Every row gives one point. To make a cloud, some directions were put in groups of two or more. Within a group, all points are equally far from the middle, so they leave a hole (a ring in 2 directions, a hollow ball in 3). The other directions are filled evenly. Then the cloud was stretched, turned, moved and blurred a little. How many holes are there, and how many directions does each take, smallest first?

Cloud (21 x 3):
[[-49 -19  47]
 [-41  40 -42]
 [-41 -44  36]
 [-56  31 -39]
 [ 13 -14 -58]
 [-53  54  -8]
 [-56 -30  30]
 [  4 -56 -43]
 [-51 -39 -31]
 [ -4 -33  63]
 [ -4  52  38]
 [ 48 -59 -12]
 [ 11  24  60]
 [ -5  32  58]
 [-61  37  26]
 [ -5 -14  68]
 [-13 -62  38]
 [-68 -15 -23]
 [ 17 -57 -41]
 [ 51  -7  46]
 [  8 -62  45]]
Holes: 1 (3)

Cloud (28 x 4):
[[-39 -80 -14   0]
 [ 24  58 -74   7]
 [-47  48  18   6]
 [ 36  56  33   1]
 [-88  54 -12  76]
 [ 50  68 -61  14]
 [ 20  33 -38 -53]
 [ 38  30 -82 -19]
 [ 43 -34 -25 -27]
 [-14 -54 -12   8]
 [ 60  48  16 -18]
 [ 84 -19  -3 -10]
 [ 31 -45 -29 -21]
 [-49  42 -35  -2]
 [ -2 -47  52 -12]
 [ 45  28   8 -35]
 [-45 -64  29  13]
 [-72 -17  40  -7]
 [-26 -71 -29  63]
 [-10 -18 -52 -47]
 [ 25 -17  49   2]
 [-17 -46 -14  59]
 [ -3  54  -2 -23]
 [ 46  49  11  55]
 [-83  34 -53  52]
 [ 24  41 -32   5]
 [-42 -51  -7  21]
 [-12  33 -57 -26]]
Holes: 0

Cloud (84 x 8):
[[ -4  16  39 -21  33  27 -20 -18]
 [ 18  11  18  -7  39   2  14  59]
 [ 29 -18   4   6  -4  31  39  16]
 [ 22   8 -41   6 -48  20 -12 -33]
 [-26 -16  -2   1 -15 -27   1 -33]
 [-10  13  -6 -27 -19  -3  17  64]
 [ -7 -37  18  11 -22  31 -23   3]
 [  8  -3   7  -6  14 -22 -28 -11]
 [-49  43  18  58 -37   0  55  28]
 [ -7 -20 -29  21 -31 -27 -10 -11]
 [-26  16  20  24   8  35  34   9]
 [-58  24  32  17   6  27  33  25]
 [ 15 -26  -7 -19 -43  10  29  33]
 [-21 -15   2   9 -56 -20  19  -3]
 [-10  10  24  -7   8 -21  -8  -7]
 [ 16 -22  33   4 -28 -32  -1   1]
 [  9  18 -11  15 -24  20  30   1]
 [-42 -49  22   5  17  -7  -1 -46]
 [-38  30  18  34  29  15 -14 -23]
 [-43  -2  11  62   8   9 -21 -19]
 [ 14  29 -14  23 -29  53  -9  21]
 [-28 -27 -12 -13 -25   8  42  10]
 [ -6  10   1  16  53   1 -30   4]
 [-53   5  -3  38 -51  -7   6 -15]
 [-48 -14   1  16   7  -3 -49 -25]
 [-55  -1  45  32   9 -14  21  -2]
 [-50 -28  44   3  45  18 -10 -23]
 [-36   2  23  23   4  -2   9  75]
 [  2 -29  28  13 -33 -12  25  23]
 [-31 -25   7  16  -1 -52  -5 -22]
 [ -8  -1  68   2  37  23  12   0]
 [-20 -22  28  12  42   7 -12 -76]
 [  8 -17  17 -30 -10  35 -43  16]
 [-19   6 -21  45 -47  11  10   1]
 [ 17  15   5   8  35 -13 -30  -1]
 [  9   9 -33  29 -24 -34  13 -34]
 [ 16  24 -30  21   9  -2  16  64]
 [-23  12  15   7 -29   1  24  46]
 [ -4   1  12   3  36 -12  34  26]
 [-47  -2 -34  34 -49  20  21 -19]
 [-46   4 -28  16   4 -44 -40 -33]
 [ 18   6   1 -24 -34   6  30  21]
 [-17   0  -3   9 -27   1  25 -13]
 [  2 -11  34   8   6   4  18  95]
 [ 16 -20 -32   3 -39 -19  -4  47]
 [ 31 -30  -6   0 -11 -13 -41 -38]
 [-42  25   8  39  -1  19  36  50]
 [-41 -35 -23  18  17  21  -7 -26]
 [  1  13  -3  61 -13 -16   4  14]
 [ 16 -34  11  16  33 -26  -2 -37]
 [-14  21  -6  18 -22 -32   6  14]
 [-37   8   8   5  44   3 -13  28]
 [  1 -18   6  39 -39   8  49  22]
 [ 24 -41 -20 -33 -22 -29  13  45]
 [ 19  -3  17   2 -13 -30  72 -14]
 [-27 -26  45  12  39  18   1 -12]
 [-40  29   4  30 -63   4  36   3]
 [ 12 -18  -6 -28   3  39  -1  46]
 [-35 -30 -39  -4 -18  -4   9 -11]
 [ -7  -9  -2 -14  -2  14 -39 -41]
 [-31  12 -35  10  -8 -18  -1  62]
 [ 35 -29  -5  16 -20  35  21  44]
 [ 39 -20 -12  -4   1 -15 -37 -50]
 [ 26   4 -52  46 -73   1  26  27]
 [  9  15 -42  32 -87   6   9  32]
 [-45  12  -2  20  25   1 -12  39]
 [-18 -16  42   4  29  14  12 -52]
 [ -2  -9  32  -4 -37  27   9 -15]
 [ 10 -29  44  29   2  11  23   6]
 [ 28  25 -11  27 -19  12  14 -31]
 [-28  24 -28   0 -21  34  -8  49]
 [-42  -5  -2  -2  28   6 -70  11]
 [ 10  -1  15  30   8 -26 -26  19]
 [-46  -6  37  28  20 -27   3  20]
 [-42 -10  18  43  29 -10 -16  34]
 [  3  35 -16  39 -47  -2   0  72]
 [-54  14  23  51  11   3 -40 -13]
 [-27 -47 -23  17   1  14 -46 -20]
 [ -3 -24  11  17  43 -16   0 -58]
 [-27  14  32  23  24  35   0 -15]
 [-12  20  -6  27   4  48 -42  43]
 [ 22   4   3  10  15  -3 -45  34]
 [-27  14   3  23 -33 -14  35  27]
 [-66  -3  59  10  45  45   9  -4]]
Holes: 0
